Rows are points. Before rounding, the points of a table are all equally far from one centre. They may lie mostly on one side of it. Where is the centre, to within rounding?
In the rows, zero is written as 128.

Points (10 x 3):
[[116  76 130]
 [123 111  82]
 [ 83 100 123]
 [106  95 164]
 [154 131 169]
 [157 161 118]
 [ 99 100  96]
 [132  77 117]
 [124  75 123]
 [ 93  87 126]]
Centre: [126 124 129]

Points (15 x 8):
[[135 159 187 133  88 139 136 103]
 [108 108 177 126 100 180 157 137]
 [127 177 170 120  87 132 135 150]
 [127 124 208 137  99 116 177 161]
 [114  95 146 170  97 137 147 126]
 [124 128 137 165  87 129 110 157]
 [136 114 155 146  82 124 140  98]
 [ 76 127 158 141  90 129 147 159]
 [110 137 160 129  87 160 177 171]
 [116 135 158 188  84 140 165 156]
 [121 128 174 128 111 116 162 102]
 [137 137 186 109  72 113 120 140]
 [103 147 165 109 122 145 155 158]
 [125 143 142 164  70 152 150 169]
 [113 101 144 146  91 146 117 169]]
Centre: [127 128 173 143  96 138 143 145]

Points (18 x 12):
[[146 101 144 124 138 176 107 106 133 117  93 188]
 [117  81 137 136 177 173 119 116 154 130  84 182]
 [110 116 135 137 176 163 104 129 136 128 113 199]
 [141  85 136 103 140 164  86 136 136  99 123 171]
 [129 111 171 105 163 158 110 105 174 133 125 167]
 [161  56 150 148 140 176 125 104 169 130 133 151]
 [151 119 134 120 176 152 119 114 149 117 111 175]
 [144  94 143 164 144 187 103 126 161 138 140 195]
 [143 108 133 156 137 179  92 107 158 146 122 135]
 [130  61 155 107 158 151 103 129 177 160 141 177]
 [106  92 145 158 149 159 144 109 102 113 105 167]
 [170  91 158 116 162 173 116 112 149 128 130 168]
 [152 107 166 113 143 157  98 108 151 114 122 193]
 [153  80 132 106 168 155 112 138 114 129 114 160]
 [134  97 149 142 183 167 136 100 145 101 130 176]
 [136 104 131 126 158 195 117 115 162 126 145 179]
 [132 103 137 133 177 141 101 104 123  97 128 186]
 [138  95 145 138 153 173  95  94 108 113 132 183]]
Centre: [122  85 143 139 141 146 116 120 144 133 128 164]

Points (26 x 20):
[[146 118 133 110 122 166 158 129  86 159 166 118 113 141  74 124 182 113
  101  78]
 [121 127 175 102 123 113 157  97 128 175 154 107 155 120 113 137 138 100
  108  81]
 [130 105 103  99  95  80 129 143 127 192 136 100  95 109  65 129 145 115
  123  91]
 [142 136 122  99  93  84 145 145 106 187 135  99  60 100  92 139 121 134
   91 110]
 [132 101 120  80 149 131 150 116  82 186 121 146 118  75  79 115 177 140
  107  93]
 [122 102 120  92 126 142  75 130 116 166 138 127 141 151  93 131 140 126
  114 123]
 [152 131 140  65 145  92 131 118 111 149 139 103  83 144  89 105 141  81
   79 102]
 [125  86  77 117 120 116 149  94 107 182 160 115 144 121  89 140 124 122
  109  57]
 [154 130 105  74 167 127 135 124  93 131 131 132 103 127  54 145 146 111
   83  98]
 [127  89 139 113 131 101 112  92  93 134 127 111 101 111  72 107 131  98
  116 106]
 [117 128 113  88 139 143 139  90 109 120 141 130 118 130  77 148 155 110
  107 120]
 [146 117 157  89 150 154 135  89 111 177 161 121  74 112  96 131 146 116
  129 108]
 [121 132 113  69 140 106 139 109  77 171 125 146 140 136  82  90 148 102
   94  69]
 [142 105 130  44 151  91 143 101  82 169 138 143 125  97 100 136 122 104
  109 108]
 [139 131 105  88 120 167 145 123 102 146  93 128 127 149  96 114  86  75
  103 121]
 [137 133 112  74 131 116 101  98 124 154 130 138  90 156  70 114 149 103
   90  87]
 [111 109  79  96 117 119  90 115  85 171 167 130  95 122  94 136 143 101
   81  76]
 [142 120  85  94 127 150 178 117  98 176 111 121  92 152  84 106 164  76
   89  57]
 [145 105 152  77 140 142 160 102 113 131 122 139  96 101 123 100 103  82
  137  83]
 [127 151 145  90 126 154 146 116 116 164 141 121  81  96  74 116 170 137
  102  91]
 [156 113 122  92  96 136 124 114 102 157 158  93 128 133  62 117 141  80
   89  86]
 [129 102 114 125 116 117 168  99 131 194 152 134 128 114  79 141 151  59
  111  83]
 [125  91 120 134 133 130 129 103 133 131 146  83 112  97  81 129 144 110
  121 108]
 [185 141 128 105 129 140 137 120  75 172 100  91 102 117  72 111 164 122
  117  73]
 [151 112 113 121 117 102 146 102  92 160 112  91  97 125  46 123 148 108
   87  79]
 [150 133 124  49 111 119 145 132 138 174 129  97  87 142  90 134 174 105
   79  94]]
Centre: [144 114 117 108 130 128 140 134 109 169 120 125 110 118 121 132 132 108
  98  90]

Points (30 x 24):
[[167 134 135 124  54 136 148  93  99 177 140  89 130 110 103 119 147 156
  108 142 133 133 182 114]
 [132 115 171 130  72  76 126  91 133 140 160 137 132 105 123 111 170 165
   88 124 115 113 161  89]
 [170 131 135 124  78  77  99 101 112 170 117 103 106 157 113 102 165 142
  129 132 160 134 149 127]
 [132 145 127 113  91 116 142 122 161 169 120 138 113 140 118  91 223 146
  126 132 145 173 162 139]
 [136 143 147  86  65 134 132  85 166 197 154 153  88 119 136 120 163 161
  103 120 138 116 163 126]
 [140 157 172 104  67 103 164 114 141 184 121 121 142 108 108  83 169 130
  134 135 153 142 175 155]
 [159 158 129  97  71  91 138 124 140 167 101 147 164 131  95 117 197 140
  134 134 136 145 163 119]
 [133 121 150  87  70 111 100  96 112 177 145 128 111  99  97 123 139 175
   98 107 157 107 160 115]
 [123 131 152 107  87 119 123 109 125 184 138 162 173 140 102  97 188 122
  119 109  98 155 167 140]
 [148 171  99 135 100  93 132 104 107 198 112 135 106 104 141 111 177 123
  106 110 113 121 182 120]
 [140 130 143 103  92  86 112  75 154 160 136 147 135 159 115 135 163 123
  112 130 152 153 145 122]
 [ 86 165 171 118  28 130 107 135 128 151 169 166 122 131 120  98 152 177
  126 103 139 125 166 122]
 [167 181 140 107  62 123 134  94 125 187 132 142 151 142 141 145 169 122
  127 162 149 107 156 118]
 [120 166 134 123  90 117 115  96 103 191 115 149 129 172 125 127 173 163
   96 103 154 128 152  78]
 [122 128 161  78  48 126 135 132 141 179 120  96 123 113 136  91 181 156
  128 168 128 144 151 116]
 [160 137 139  85  81  93 140 120  97 184 105 116 158 127 113 112 143 148
  121 114 149 123 172  93]
 [146 141 162 124  86 117  76  97 130 172 148 114 126  95 126 100 175 177
  101 106 112 137 138 112]
 [137 144 159  85  58 106 137  99 137 172 123 142 132 152 149  98 181 168
  105 117 143 142 123  96]
 [139 152 160 141  99 107 103 113 101 207 136 147 137 149 127 143 184 164
  105 103 136 130 188 100]
 [104 177 122  95  84 133 127 133 120 179 153 153 146 137 134 154 165 169
   97  99 156 144 189 114]
 [129 156 179 101  65 102 139 135 125 163 163 150  93 125 145 138 205 150
   91 125 163 108 173 114]
 [138 153 122 137  57 115  98 110 139 177 134 127 146 189 103 101 177 156
  106 128 139 150 151 134]
 [133 151 154 108 100 105 127 145 142 184 140 120  99 122 113  89 142 173
  107  79 129 151 131 115]
 [150 176 147 124  94  83  99  83 127 186 113 143 115 123 123  98 173 137
  116 123 119 163 150 104]
 [163 124 120 116  79  94 140  91  99 184 106 142 116 103 108 107 155 158
   90 116 125 128 152 120]
 [132 156 132 105  56 109 102  86 115 198 129 129  78 122 117  97 152 127
  128 119 134 148 135 145]
 [125 149 114 121  85 102  99 115 118 170 113 153 120 134  90  98 144 166
  120 134 128 134 214 158]
 [181 129 151  92  56 151 123 122 140 156 111 126 138 125 118 110 180 166
  131 149 135 147 145 122]
 [153 158 133 118  98 118 137  59 150 203 147 127 132 127 120 110 145 139
  120 138 125 142 181 118]
 [143 155 105 100  31 129 110 116 135 181 159 140 127 112  90  75 168 115
  104 112 132 133 169 113]]
Centre: [122 144 138 126  82 124 124 127 124 157 141 137 122 125 127 110 162 138
 127 129 137 122 162 115]
